Each row of a before or after table is a point. One or more steps were done to the points. Then noise was added and the rows were shuffled. The steps act on how far a point lies along the listed directions, d1 being the first. Name the steps. A step turns or swaps two directions, mirrors them in a line or flattens them onto one, adds a multiple of one to another, or multiplies one. Angles are multiples of 10 degrees, from the lower direction toward the higher: turns from -170 to 170, lines from 10 to 170 but not 90. Use the fewest steps. Two steps may share a direction if one is a turn and the other turns, adds or multiplies; they go together, in the order done. Otherwise the lowest direction goes first.

Directions:
(1): [0.22 0.38]
(2): [-0.38  0.22]
Before:
[[ 0.01  0.21]
 [ 0.06 -0.36]
 [ 0.18 -0.30]
 [-0.05 -0.14]
 [ 0.44  0.49]
 [-0.47  0.10]
 [-0.20  0.60]
 [ 0.25 -0.57]
 [ 0.18 -0.11]
 [ 0.09  0.20]
 [ 0.58 -0.31]
 [ 0.25  0.12]]
After (12 x 2):
[[-0.41 -0.55]
 [ 0.33 -0.11]
 [-0.21 -0.02]
 [-0.14  0.41]
 [-0.61  0.08]
 [-0.17 -0.13]
 [ 0.56 -0.16]
 [-0.10 -0.25]
 [ 0.34 -0.03]
 [ 0.39 -0.50]
 [ 0.11  0.10]
 [ 0.11 -0.21]]
Steps: mirror d1 and d2 in the line at 80 degrees

Directions:
(1): [-0.36 -0.23  0.44 -0.09 -0.16 -0.43]
(2): [ 0.08  0.20  0.29 -0.37  0.57 -0.01]
(3): [-0.49 -0.35 -0.09  0.03  0.26  0.40]
(4): [-0.05  0.23  0.30  0.64  0.19  0.03]
(5): [ 0.17 -0.05  0.46 -0.12 -0.31  0.49]
(6): [ 0.43 -0.57  0.06  0.16  0.21 -0.10]
Before, 8 rows:
[[ 0.12  0.26  0.24 -0.08 -0.03  0.06]
 [ 0.69  0.15 -0.06 -0.30 -0.14 -0.35]
 [-0.44  0.06 -0.39  0.26 -0.25 -0.05]
 [-0.54 -0.06 -0.42  0.46 -0.01 -0.15]
 [ 0.84  0.37 -0.55 -0.10  0.38  0.25]
 [-0.05  0.01 -0.08 -0.52 -0.09 -0.22]
 [ 0.10  0.50 -0.26 -0.17 -0.17 -0.21]
 [-0.29 -0.10 -0.64  0.29 -0.37  0.21]]
After (8 x 6):
[[ 0.73  0.47 -0.61 -0.05  0.25  0.28]
 [ 0.11  0.14  0.13  0.07 -0.24  0.04]
 [ 0.07 -0.46 -0.47  0.25  0.07  0.15]
 [ 0.80 -0.02 -0.06 -0.23 -0.14 -0.40]
 [ 0.36 -0.01 -0.39  0.19 -0.39 -0.27]
 [-0.12 -0.30 -0.33  0.36 -0.09 -0.14]
 [-0.06 -0.05 -0.18 -0.36 -0.28 -0.21]
 [-0.33 -0.24 -0.31  0.39  0.23 -0.19]]
Steps: add 0.7 times d3 to d2; turn d2 and d6 by -70 degrees
